Every row gives one point. The last column is the point's height on a tilted bowl or saddle (a function of degree 2), plus a little noise. Count its main directions that bend up, bend down and stay straight.

Points:
[[  84   10   77]
 [   4  -49   44]
 [  35   44   24]
 [ -10   20    5]
 [  27  -15   29]
 [  15  -34   36]
 [-104   42   58]
 [  17    1   16]
 [  27   17   18]
 [   6  -13   18]
 [ -19  -15   15]]
Directions: 2 up, 0 down, 0 straight

Points (21 x 5):
[[-69  -9 -25  25  35]
 [  0   3 -26  61  32]
 [-40 -53   2 -64  64]
 [ 40 -74  57 -26  43]
 [ -6 -24  44 -28  17]
 [ 39 -12  37  16   6]
 [  5  27  39  41   2]
 [  0  47 -23  29  24]
 [-21   6 -19 -19  14]
 [ 16  61 -22 -47  39]
 [ 42  62  38  25  40]
 [-64  44  -1   1  24]
 [ -5 -24 -41 -76  66]
 [-77  16 -65  18  62]
 [ 18 -28  -4   0  14]
 [-47  13  -7 -97  73]
 [ -2  63  -7 -31  28]
 [ 16  13  26  20   2]
 [-40  40   7  16  13]
 [  9 -11 -28  22  20]
 [ 13 -45  59 -29  27]]
Directions: 3 up, 0 down, 1 straight

Points:
[[ -34   20   44  -30   96  -46   30]
 [ -24  -10  -42   21  -34  -14   -1]
 [  45  -10   66  111   40 -112   99]
 [  40   12   -2   25  -20   -7   30]
 [ -22   64   33   87    9   17   58]
 [  -6  -76    2   15   22  -16   13]
 [ -66    2  -21   -9   -1  -60  -21]
 [  28   41  -51  -80   50  -34   46]
 [ -12   15  -15   17    6  -11    0]
 [   4   62  -19   -6  -81  -46   53]
 [  20   27   38  -19  -14   23   29]
 [ -10  -33  -12  -29  -21  -60   10]
 [ -13   26   51  -18  -16  -55   24]
 [   9   32  -62   25  -56  -26   32]
 [ -20   61  -39   35    0  -42   15]
 [  72  -22    8    8  -70    3   74]
 [  11  -21   88    5    0  -54   40]
 [  16  -30  -14  -39    9   20   14]
 [  19   -7   10  -56  -25   41   33]
 [  45   69  -26   13   -8  -50   46]
 [  25    5  -32  -15   -9    6   19]
 [  15  -44   -5  -20  -65   -4   44]
 [ -26    3   32   34   85  -12   23]
 [ -32    2   25  -36    3  -29   -2]
 [  -3   32    0   10   52   -6   14]
 [ -46  -31   20    3  -15  -25   -2]
 [  12   -1   60  -37   -3    0   23]
 [ -50    0   45   12  -58  -10   34]
 [  25    4   29  -15   -7   48   29]
 [ -36    4  -46  -22  -27  -35  -11]
 [  34  -18   37  -24  -21    1   29]
 [   1  -53   15   56  -24   -9   26]
 [  -4   -4   14   42  -55  -55   35]
 [  36   15   25   38  -18   41   39]
 [  63  -29   18  -25  -25  -17   48]
 [   8  -74  -57    3   -3   -2   23]
 [   0   42  -29   44   22  -20   18]
 [  16   79   72  -58   17   57   73]
 [ -52   35  -18   -2   13    9   -6]
 [ -35   23   72   11   19   18   27]
 [ -14  -74   71  -21  -33   96   65]
 [ -30   16   34   17  -15  -44   13]
 [  54  -47  -21   51   34  -35   49]
 [ -23   21   -4   12   -9   71   27]]
Directions: 5 up, 0 down, 1 straight

Points, 77 rows:
[[ -7 -37  20  22   6   0  -4 -10  27]
 [-59  27 -37  90 -24   4   9  51  -9]
 [ -4   5  54  -7 -25  23 -22  10  24]
 [-47 -11 -35 -38  35 -10 -38  11  17]
 [ 14   7 -38  55  17 -40  35   2  20]
 [ 75 -41 -23 -18 -18  26  19  13  56]
 [-35  12 -12  13  14 -13 -48  48   2]
 [ 28  18 -29 -64 -13  36   7  19  32]
 [-32  26 -19  25   6  54 -26  38  -7]
 [-10 -63 -10 -29 -24   3 -11  65  43]
 [ 45 -17  31 -11  14  -9  56 -32  54]
 [ -4  16  41 -11  47  13 -72 -10  19]
 [ 29   9  12  18 -55 -30  24  71  28]
 [ 33 -28  92   9  12 -31   5  -2  54]
 [-40 -33  22 -35 -17 -14 -23  23  29]
 [  2 -38 -10  32  -3 -31 -38  43   7]
 [ 22  17 -70  -1   7  49  16 -35  31]
 [-13  34 -12   9  65   0 -20  44  21]
 [-18 -21  -7 -18 -45  47 -36  36  19]
 [ 49  64  11 -35   1 107 -16   9  59]
 [ 58   0  36  11 -42 -45 -30 -19  28]
 [-58  28  12  59  20 -17   3   4  30]
 [ 62 -50  10 -16 121  45  58 -30  90]
 [ 36 -78  36  92  72  67  20  51  66]
 [ 43  30  -5  71 -26   9 -18 -31   0]
 [ -6  23  -1  49  27 -32   3  10  13]
 [ 36 -37  12  40  -9   1  21   9  29]
 [ -6  19  -1  17  44  15  30 -24  40]
 [-34  18 -14 -30   0 -10  55  53  58]
 [ 28 -59  -6 -28 -59  32  18  20  70]
 [ 31  19  40  24  -3  10  20  46  28]
 [-35 -79  54 -42   5   5 -43 -14  46]
 [ 35 -15  46  -3 -23  40 -20  -7  41]
 [  3  47 -15  38 -32  13  32  30  -5]
 [-31 -37 -65 -12  16  27 -10   8  35]
 [-45 -20 -47  32 -23  -1  53 -21  54]
 [  1  38  48 -55 -66 -16 -73   6  33]
 [ 20 -40 -56 -33 -47  -2 -16  79  58]
 [ 11  25 -51  -5 -16  27  36  15  21]
 [-31  30 -20 -63 -11  10 -21  -4   8]
 [  2  -7 -54  22 -10 -40  24   4  21]
 [ -1  -8  -2 -40  -4  72   4  -6  37]
 [-23  41 -41  -4  65   5  30  31  52]
 [-10  55  25  61  12 -15 -13 -18  11]
 [ 32  24   4  -2 -45 -52 -36  17   7]
 [  9   3  32  39  25  -2  40  20  35]
 [-43 -41  58 -51 -44  -8 -19  -9  58]
 [-40  66  39  49 -23 -21 -30  51  -2]
 [  0  72 -12   3   8   1 -18 -40   7]
 [ -7 -79   3  -7 -24  27 -33  10  42]
 [ 42  37 -12 -47 -10   3 -46 -75  24]
 [-11 -46  25 -13  -8 -78  20  38  40]
 [ 44   6  18  16 -13  59  22  26  44]
 [  9  19  39  39   3  18  14  19  19]
 [-47 -17 -25   6  -5  -8  53  -4  55]
 [  3 -10 -15  24 -28  14 -34 -18   7]
 [  3  -6 -23  21 -15 -14  15  37  14]
 [-18 -16 -47   8 -16 -53 -40 -17  21]
 [-41  43 -53  28 -19 -35 -29 -27   6]
 [ 18   5  -3  34 -54 -80 -43   6  13]
 [  0   4  51 -24 -39   2  -1 -55  48]
 [  4 -12 -96  38   7  -2 -14 -63  49]
 [-10   8 -55 -37  10  -8 -62   3   3]
 [ 13  59  52  23  69 -11   5  66  57]
 [-53  13  -5  -2  -1  46  19  52  30]
 [ 81  -1 -74  21 -11  -9 -14 -12  26]
 [-29  37  23  74  -5  12  24 -29  18]
 [ 21 -31  45 -20  40   2  -2   7  29]
 [ 30 -61   3 -14  36 -45  15 -49  32]
 [ 31 -36  45   7   6  62  -1 -29  64]
 [-22 -14   2 -51  33 -24  11 -96  68]
 [ 68  -2  -5 -42  53  26  -9   8  33]
 [ -4  29  55 -33 -16 -15  46   6  57]
 [-24   9   7 -13  64 -32 -17  -3  29]
 [ 64  15   6  25  79 -14 -20  -9  24]
 [-26  30 -13  13  -2 -42 -32  43   7]
 [ 25 -80  28  -2  49  15 -43  54  13]]
Directions: 5 up, 1 down, 2 straight
